Each point is reached from the start by the listed moves, each made once or not at all, plus a little noise. Say if it took an odd or an even number of moves. Then give how often each move was made.
(in the rows, 128 means zero)

Moves:
(1): [193 111 107]
(2): [139 159 115]
Start: [163 133 112]
Points:
[239 148  79] -> even (1, 1)
[175 165  99] -> odd (0, 1)
[162 132 111] -> even (0, 0)
[228 117  91] -> odd (1, 0)

Moves:
(1): [193  83  72 152]
(2): [126 170  88  73]
(3): [173 186 145 127]
(4): [ 92 157  81 185]
Start: [140 130 158 110]
Points:
[109 202  60 111] -> even (0, 1, 0, 1)
[ 97 156 108 171] -> odd (0, 0, 0, 1)
[246 140 117 128] -> even (1, 0, 1, 0)
[207  83 102 134] -> odd (1, 0, 0, 0)

Moves:
(1): [147 129 119 125 146 147 102 128 105 136]
(2): [158 181 130 141 165 120 112 163 183 128]
(3): [104 109 140  99 167 111 159 142 127 106]
(4): [127 110 124 171 124 119 154 161 117 127]
(5): [122 136  74 110 136 102 135 114 148 123]
(6): [121  86 133 151 143 168 103 128 151 151]
(7): [148  99 116 110 130 148 185 145 148 133]
(8): [104 137 104 125 131 194 134 195 134 147]
Start: [153 133 162 144 140 116 137 130 113 123]
Points:
[139 121 111  95 203  92 151 131 113 100] -> odd (1, 0, 1, 0, 1, 0, 0, 0)
[190 174  66 114 208 190 161 237 186 149] -> odd (1, 1, 0, 0, 1, 0, 1, 1)
[195 124 156 222 208 155  96 197 158 155] -> even (1, 1, 0, 1, 0, 1, 0, 0)
[186 112  85 105 170 129 172 131 132 130] -> odd (1, 0, 0, 0, 1, 0, 1, 0)
[153 185  81 179 185 139 155 249 184 138] -> even (0, 1, 0, 1, 1, 0, 0, 1)

Moves:
(1): [142 167  90 109 153 108 120 124 130 145]
(2): [ 83 153 166  97 143 130 156 109 130 154]
(3): [158 127 155 128 123  99 121 117 160 148]
(4): [156 173 183 192  99 198 161 155 135 178]
(5): [132 126 120 147 155 128 121 123 146 107]
(6): [165 144 191  81 167 108  72 111 118 132]
(7): [104 120 118 104 122 148 154 153 138 105]
(8): [135 152 129 150 109 108  86 148 151 116]
(9): [124 134 114 121  81 160 108  93 162 130]
Start: [126 107 151 113 117 140 103 142 134 137]
Points:
[120 156 192 117  87 132  55  96 249 156] -> odd (0, 1, 1, 0, 1, 0, 0, 1, 1)
[156 153 167  17 176 132  63 145 141 133] -> odd (1, 0, 0, 0, 0, 1, 1, 0, 0)
[208 196 249 169  95 206  19 134 212 167] -> odd (0, 0, 0, 1, 1, 1, 0, 1, 1)

Moves:
(1): [165 116 143 117 129 173 118  48 134 127 109 146 173 136 144]
(2): [154 152 103 106 137 115 177 134 147 150 154 133 120  97 111]
(3): [116 133 141 165 122 133 130 155 142 163 137 145 108 160 141]
(4): [109 106  79 151 111 159 100 145 118 172 135 157 106 124  98]
(5): [125 126 122 105 191 144  98 141 122 130 147 116 145 128 168]
(6): [134 106 118 127 124 136 146 146 124 127 122 156 138 111 140]
(7): [144 103 116 134 144 132 141 132 152 136 104 125 120 137 136]
(8): [157  92 171 157 136 120 139 131 110  87 171 101 136 132 106]
(9): [129 122 154 125 128 117 144 115 172 166 127 119 109 103 114]
(10): [123 126 111 136 109 104 144 127  98 137 141 163  68 162 162]
(11): [136 126 114 162 130 103 120 101 159 128 163 127 137 124 161]
(12): [158 133 139 121 110 117 124 139 128 124 144 158 144 128 131]
Start: [139 131 130 156 155  97 129 115 137 109 106 118 129 139 154]
Points:
[165 105 106 183 152  66 243 157 201 221 122 190  26 141 188] -> even (0, 1, 1, 0, 0, 1, 1, 0, 1, 1, 0, 0)
[139 115  75 249  97  73 110 140 140 197 187 228  52 196 205] -> odd (0, 0, 1, 1, 0, 0, 0, 0, 0, 1, 1, 1)
[182  96  42 154 126 144 175  77 118 183 127 233  94 131 169] -> odd (1, 1, 0, 1, 0, 1, 0, 0, 0, 1, 0, 0)
[174  69  54 216 137 127 112  28 159 169 117 197  93 184 216] -> odd (1, 0, 0, 1, 0, 0, 1, 0, 0, 1, 1, 0)
[133 102 130 185 209  86 148 144 180 200 122 146  40 188 237] -> odd (0, 0, 1, 0, 1, 0, 1, 0, 1, 1, 0, 0)
[199 111 117 176 131  54 242 168 206 214 140 222  38 143 194] -> odd (0, 1, 1, 0, 0, 1, 1, 0, 1, 1, 0, 1)
[141  47 102 236 201 121 111 178 109 166 173 155  46 215 198] -> even (0, 0, 1, 1, 1, 0, 1, 1, 0, 1, 0, 0)

Moves:
(1): [149 121 125 133 144 137 106 123 105 123 110 113 135 130 124 141 130 131
 108]
(2): [136 140 121 104 117 135 109 143 125 140 138 149 137 134 142 150 101 111
 134]
(3): [124 139 153 143 116 132 116 129 143 112 135 116 111 105 124 137 158 108
 123]
(4): [148 146  92 127 107 136 135 132 135 121 126 115 119 125 133 135 135 133
 147]
(5): [110 101  97 119 146 123 128 140 144 126 146 133 113 132 146 140 146 140
 117]
(6): [124 132 117 112 132 166 154 125 145 106 115 101 122 108 148 125 128 150
 151]
(7): [116 137 138 121 115 141 147 125 112 126 150 140 100 121 113 113 128 118
  96]
(8): [137 109 141 150 103 120 131 145 148 117 122 153 138 125 145  99 111 132
 108]
(9): [147 118 138 125 146 141 164 129 126 120 129 126 136 129 120 110 124 113
 132]
(10): [136 129 139 123 139 115 124 138 120 149 137 124 126 107 127 126 115 130
 127]
(11): [133 110 157 129  97 129 128 104 145 141 143 108 121 121 130 118 123 122
 135]
(12): [125 131 113 130 155 133 116 129 155 125 145 141 125 110 116 127 119 143
 136]
(13): [122 148 127 124 136 127 145 118 142 121 139 139 144 116 153 132 163 164
 136]
(14): [141 129 124 150 137 135 120 137 102 123 145 119 137 141 139 107 124 122
 126]
(15): [142 140 117 122 149 128 126 103 116 121 126 145 122 112 144 107 138 120
 130]
(16): [132 132 133 146 131 142 127 118 128 142 122 142 114 129 131 148 119 127
 140]
(17): [147 112 130  84 139 139 124 136 129 129 122 134 118 129 130 105 143 142
 137]
(18): [130 131 125 131 125 103 131 114 138 129 135 116 109 141 138 123 125 140
 113]
Start: [155 137 145 115 142 115 129 130 134 123 141 166 129 107 126 154 130 140
 122]
Points:
[175 147 130 143 122 110 143 119 162 111 187 199  26  52 174 131 151 133
  69] -> odd (0, 0, 1, 1, 1, 0, 1, 1, 0, 1, 0, 0, 0, 0, 1, 1, 0, 1)
[211 125 222  70 112 190 189 154 164 103 210 171 107  36 187  66 139 141
 117] -> odd (0, 1, 1, 0, 0, 1, 1, 1, 1, 1, 1, 0, 1, 1, 0, 0, 1, 0)
[206 155 100  42 173 153 151 137 168  88 181 200 104  68 196 144 216 147
 153] -> even (0, 1, 1, 1, 1, 0, 0, 0, 1, 0, 0, 0, 1, 0, 1, 0, 1, 0)
[244 144 128  62 136 175 123 101 174 124 171 184  52  31 183 108  79 173
 118] -> odd (1, 1, 0, 1, 0, 1, 1, 1, 0, 1, 1, 1, 0, 0, 1, 1, 1, 1)
[163 170 141 102 171 150 178 121 181  91 179 210 108   7 176  89 130 197
 115] -> odd (0, 0, 0, 0, 0, 1, 1, 1, 0, 1, 0, 1, 1, 0, 1, 0, 0, 0)
[196 144 136 153 137 189 178 145 220  67 140 165 101  45 147 137 127 153
 161] -> odd (0, 0, 1, 1, 0, 1, 0, 1, 1, 0, 0, 1, 0, 0, 0, 1, 0, 0)
[240 153 175  71 120 158 140 144 153 127 200 142 127  65 173 122 167 135
 167] -> odd (0, 1, 1, 1, 0, 0, 0, 0, 1, 1, 1, 0, 1, 1, 0, 0, 1, 0)
[182 134 148 151  99 178 220 110 204  70 211 141  55  62 208 104 177 173
 108] -> even (0, 0, 1, 1, 1, 1, 1, 1, 1, 0, 1, 0, 1, 1, 0, 1, 0, 1)
[196 169  69  50 179 196 190 119 135  73 167 177 107  64 191 157 173 171
 123] -> odd (1, 1, 0, 1, 1, 1, 1, 0, 1, 0, 0, 0, 1, 0, 1, 0, 0, 0)

Moves:
(1): [133 142 161  96 100 150 117 147 107 145 134 102 130 181 102 102 148 107
 128 150 117 124]
(2): [125 136 113 134 122 126 141 136 137 139 126 120 126 143 122 137 123 132
 128 129 129 121]
(3): [103 128 123 110  98 133 109 121 119 154 106 138 136 101  79 113 124 116
 125 114 136 105]
(4): [151 142 132 158 131 133 121 123 122 151 136 121 123 148 142 125 120 123
 127 131 106 139]
(5): [131 155 134 102 133 113 113 110 134 110 140 157 131 132 103 126 128 116
 156 116 114 115]
(6): [126 130 126 121 142 120 165 136 137 130 126 138 120 114 108 113 138 148
 105  90 122 124]
(7): [145 108 128 118 129 117 147 117 107 104 130 119  95 103 148 154 104 128
 119 140 132 120]
(8): [145 126 115 121 143 120 121 147 133 134 151 119 105 115 134 129 137 128
 132 126 131 136]
(9): [147 146 135 142 138 109 127 130 129 113 114 119 133 112 111 114 144 122
 113 141 150 109]
(10): [133 144 119 135 120 132 154 110 137 175 134 176 144 143 134 117 137 151
 128 144 143 142]
(11): [115 132 126 142 139 125 139 106 146 136 135 144 114 129 122 116 128 117
 135 129 135 128]
(12): [103 139 143 133 125 144 109 133 101 133 151 134 132 136 115 151 132 136
 124 126 145 110]
(13): [142 115 136 149 112 120 148 145 130 129 152  87 167 125 123 109 137 117
 126 131 128 130]
(14): [115 137 131 140 145 138 152 130 113 134 124 128 125 135 128 131 120 129
 164 119 161 152]
(15): [103 139 122 121 136 122 136 120 127 138 131 104 142 132 133 101 103 142
 109 112 155 114]
(16): [131 125 130 123 131 126 131 120 147 149 125 116 144 134 129 135 125 116
 120 112 134 141]
(17): [104 150 133 131 122  89 154 131 123 125 113 122 127  89 166 133 157 117
  99 134 114 118]
(18): [120 122 144 141 157 117 152 107 126 128 110 116 141 128 114 135 136 174
 142 157 106 111]
(19): [128 145 115 123 115 151 121  90 145 143 127 114 115 133 138 102 159 159
 136 109 143 118]
(20): [114 127 141 114 120 162 128 145 147 128 130 108 135 121 146 124 106 133
 122 128 127 124]
Start: [124  74 136 102  96 127  96 117 127 128 151 116  97 123 137 123 129 118
 113  96  94  84]
Points:
[140  87 124 141 114 125 249  63 130 192 158  94 108 120 126  97 159 231
 134  92 138  79] -> even (0, 1, 0, 0, 0, 1, 1, 0, 0, 1, 0, 0, 1, 1, 0, 0, 0, 1, 1, 0)
[ 93 112 152 104 126 113 203  50 156 176 127  23  89  69 211  90 125 205
  41  51  81  46] -> odd (0, 0, 0, 1, 0, 1, 1, 0, 0, 0, 0, 0, 0, 0, 1, 1, 1, 1, 1, 1)
[156 107 162  91 112 116 142 117  97 200 148  86  45 116  59  75 140  67
 101  64 140  89] -> even (1, 0, 1, 1, 0, 1, 1, 1, 1, 0, 1, 0, 0, 1, 0, 1, 0, 0, 0, 0)
[120 153 126 132 122 116 181 124 139 242 239 106 148 172  97  87 123 151
 118  19 151  96] -> odd (0, 1, 0, 1, 1, 1, 0, 1, 0, 1, 0, 1, 1, 1, 1, 1, 0, 0, 0, 0)
